Every row gives one point. The points of each table are mixes of a few directions, plus a little noise. Count the directions of each table, and those that both share. Where both have some left over, give the other angles between the two spaces (their principal angles), to ten degrees, smallest first.

First:
[[-5.1  1.6]
 [-4.3  1.4]
 [ 3.4 -1.1]
 [-3.6  1.2]
 [ 5.4 -1.8]
 [ 5.5 -1.8]
 [-1.4  0.5]]
Second (7 x 2):
[[ 0.2  1.7]
 [ 0.2  1.5]
 [-0.6 -4.2]
 [-0.6 -4.0]
 [ 1.3  9.3]
 [ 0.0 -0.3]
 [-0.6 -3.9]]
Directions: first 1, second 1, shared 0; angles 80

First (7 x 4):
[[ -1.8  -1.9   0.3 -10.3]
 [  1.5   1.6  -0.3   8.6]
 [  0.9   0.9  -0.1   5.0]
 [ -0.6  -0.6   0.1  -3.2]
 [  1.0   1.0  -0.2   5.8]
 [ -0.8  -0.8   0.1  -4.6]
 [ -0.3  -0.2   0.1  -1.3]]
Second, 5 rows:
[[  0.7   0.7  -0.1   4.0]
 [ -2.0  -2.1   0.4 -11.7]
 [  1.0   1.0  -0.2   5.5]
 [ -0.1  -0.2   0.0  -0.8]
 [  0.5   0.6  -0.1   3.1]]
Directions: first 1, second 1, shared 1

First (8 x 9):
[[-2.4  0.0 -3.0 -1.6 -4.5  0.1 -3.0  7.2 -1.1]
 [-0.1 -0.2  3.4  1.0 -0.5  0.1  3.0 -0.4  0.6]
 [ 0.6 -0.6  3.5  2.0  3.0  1.1  4.0 -4.4  1.4]
 [-2.3 -0.2 -0.8 -0.8 -4.3  0.3 -1.0  6.3 -0.6]
 [-2.8 -0.6 -5.8 -1.2 -1.2  1.8 -3.9  5.3 -0.5]
 [ 1.1 -0.5  0.4  1.6  5.5  1.5  1.8 -6.3  1.3]
 [ 4.4  2.6 -4.4 -3.8 -1.5 -5.5 -7.5 -1.2 -2.8]
 [ 1.5 -0.5  6.9  2.9  3.4  0.5  6.6 -6.6  1.7]]
Second (7 x 9):
[[ 6.3 -0.4 -3.1 -3.6  5.5 -1.9  6.0  5.2 -2.6]
 [-7.7 -8.4  3.7  4.4 -6.2  0.6 -4.8 -5.8 -3.7]
 [ 0.8  0.4 -0.3 -0.5  0.7 -0.2  0.6  0.6  0.0]
 [-1.9  0.4  1.0  1.1 -1.7  0.6 -1.9 -1.6  1.0]
 [ 3.7  6.0 -1.7 -2.1  2.9  0.1  1.7  2.6  3.2]
 [-4.3 -1.1  2.1  2.4 -3.7  1.1 -3.6 -3.4  0.6]
 [ 3.0  3.1 -1.4 -1.7  2.4 -0.2  1.9  2.2  1.4]]
Directions: first 3, second 2, shared 0; angles 80, 90

First, 9 rows:
[[ 3.6  0.7 -0.7 -1.5  4.6  2.2 -1.3  5.2 -2.6 -9.9  1.0 -3.1]
 [-4.8  3.4  2.9 -2.6 -3.7  1.4  3.1 -6.0  1.1  8.8  1.8  1.7]
 [-1.5  3.2 -0.9 -5.8  3.9  2.1  0.3 -0.2 -1.7 -2.3  3.6  1.9]
 [ 0.1 -5.6  0.2  6.6 -6.8 -2.3 -0.7 -1.1  4.2  8.1 -3.9 -1.1]
 [-1.3 -4.3 -0.3  1.7 -2.2 -0.1  0.3 -0.4 -0.7 -5.5  2.8  3.5]
 [ 2.9  1.0 -2.1  2.6  4.3 -5.5 -1.6  1.1 -1.5 -2.7 -4.3  1.2]
 [ 2.7 -1.6 -2.4  1.1  1.8 -1.3 -2.5  2.9  1.3  0.9 -2.6 -1.6]
 [-3.0 -0.6 -0.9 -3.7 -1.6  2.4 -0.1 -1.8  2.5  6.9  2.5  1.4]
 [ 1.4  3.8  4.2  1.5 -0.5  1.3  2.4  0.2 -2.6 -4.4 -0.8 -4.0]]
Second:
[[  0.6  -1.0  -2.3  -1.4   2.9  -0.6  -1.5   1.6  -0.7  -3.3   0.8   1.7]
 [  0.0   5.3   5.1   2.0  -3.7   0.5   2.7  -3.0   1.0   8.9  -4.0  -5.6]
 [ -0.1  -3.7  -3.2  -1.2   1.9  -0.2  -1.6   1.8  -0.6  -5.8   2.8   3.7]
 [ -0.8  -2.3  -0.1   0.5  -1.6   0.5   0.2  -0.2   0.2  -1.6   1.6   1.4]
 [  1.0   0.1  -2.3  -1.6   3.5  -0.8  -1.5   1.7  -0.7  -2.4   0.1   1.1]
 [ -4.1  -5.7   4.1   4.3 -10.7   2.7   3.2  -3.8   1.6   1.0   3.5   1.3]
 [ -1.1  -5.6  -2.6  -0.3  -0.3   0.4  -1.1   1.2  -0.3  -6.4   4.0   4.6]
 [ -0.7  -1.6   0.2   0.6  -1.6   0.5   0.3  -0.3   0.2  -0.8   1.1   0.8]
 [  1.5   2.6  -1.1  -1.4   3.6  -0.9  -0.9   1.2  -0.5   0.4  -1.6  -0.9]
 [  3.7  12.0   2.3  -1.6   5.6  -2.0   0.3  -0.1  -0.3   9.9  -8.3  -8.1]]
Directions: first 5, second 2, shared 2

First:
[[ -1.0   3.5  -0.8  -9.9  -6.9  -2.9  -0.2  -2.2  -3.7  -7.6   2.2   4.5
    1.3   1.2   2.8   2.8 -10.0  -0.4]
 [ -0.1   0.3  -0.1  -0.9  -0.6  -0.3   0.0  -0.2  -0.3  -0.7   0.2   0.4
    0.1   0.1   0.3   0.3  -0.9   0.0]
 [  0.6  -2.3   0.5   6.4   4.4   1.9   0.1   1.4   2.3   4.9  -1.4  -2.9
   -0.9  -0.8  -1.8  -1.8   6.4   0.3]
 [  1.1  -3.9   0.9  11.0   7.6   3.2   0.3   2.4   4.0   8.4  -2.4  -5.0
   -1.5  -1.4  -3.0  -3.2  11.1   0.4]
 [ -0.2   0.6  -0.1  -1.6  -1.1  -0.5   0.0  -0.4  -0.6  -1.2   0.3   0.7
    0.2   0.2   0.5   0.5  -1.6  -0.1]
 [  0.7  -2.3   0.5   6.5   4.5   1.9   0.1   1.5   2.4   5.0  -1.4  -3.0
   -0.9  -0.8  -1.8  -1.9   6.6   0.3]
 [ -0.6   2.1  -0.5  -5.9  -4.1  -1.7  -0.1  -1.3  -2.2  -4.5   1.3   2.6
    0.8   0.7   1.6   1.7  -5.9  -0.2]
 [ -1.1   4.0  -0.9 -11.2  -7.8  -3.3  -0.2  -2.5  -4.1  -8.5   2.4   5.1
    1.5   1.4   3.1   3.2 -11.2  -0.4]
 [  0.6  -1.9   0.5   5.4   3.8   1.6   0.1   1.2   2.0   4.1  -1.2  -2.5
   -0.7  -0.7  -1.5  -1.6   5.5   0.2]
 [ -0.3   1.2  -0.3  -3.4  -2.3  -1.0  -0.1  -0.7  -1.2  -2.6   0.7   1.5
    0.5   0.4   0.9   1.0  -3.4  -0.1]
 [  0.4  -1.3   0.3   3.5   2.4   1.0   0.1   0.8   1.3   2.7  -0.8  -1.6
   -0.5  -0.4  -1.0  -1.0   3.5   0.2]]
Second (10 x 18):
[[  7.3   3.5  -5.9   0.3   4.1   1.9   2.8   1.0  -2.2   4.7  -4.1  -4.2
    5.4   1.4  -1.1  -2.1  -0.6  -3.2]
 [ -1.1  -0.1   3.2   2.1   0.0   3.3   0.2  -2.6   0.5  -5.0  -1.6   0.2
   -5.2  -0.3   2.2   2.7  -0.8  -0.5]
 [  5.3   1.6  -0.6   1.7   6.6   0.4  -4.3  -2.5   1.4   3.0   0.3  -0.4
    9.1   0.4  -3.3  -3.6   2.8  -1.7]
 [ -5.8  -0.6   4.0   0.3  -0.9  -4.2  -1.1  -1.5  -0.4  -4.6  -3.1   7.5
   -6.7   2.4   1.5   3.2  -3.1   3.5]
 [  3.6   1.0  -2.6  -2.3   0.5  -1.5  -0.2  -1.0  -0.4   1.9   2.1  -0.7
    5.0   0.0  -0.8  -1.9   0.2  -1.0]
 [ -6.4  -4.6   5.9   1.4  -4.6  -1.1  -0.1  -2.7   2.6  -5.6   3.8   3.0
  -10.1  -1.9   3.2   3.3   2.0   3.0]
 [ -0.7  -2.6  -1.7   0.3  -3.6  -1.1   5.0   1.3   0.1   1.9   1.6  -2.3
   -5.9  -1.1   2.2   0.7   2.3   0.9]
 [  0.9   2.7   2.4  -2.2   0.9   3.9  -5.3  -1.9   0.2  -4.4   1.4   0.2
    6.5  -0.6  -1.2  -0.1  -3.1  -2.2]
 [  3.3   2.3  -6.7  -4.2  -0.3  -3.4   2.1   4.2  -2.8   6.5  -0.5  -1.5
    7.0   1.4  -2.1  -2.9  -1.9  -0.7]
 [ -6.4  -3.2   2.2   2.7  -2.7   1.8   0.8   5.7   1.1   1.7   0.1  -1.7
   -5.2  -1.7  -0.5   0.8   2.2   2.0]]
Directions: first 1, second 6, shared 1
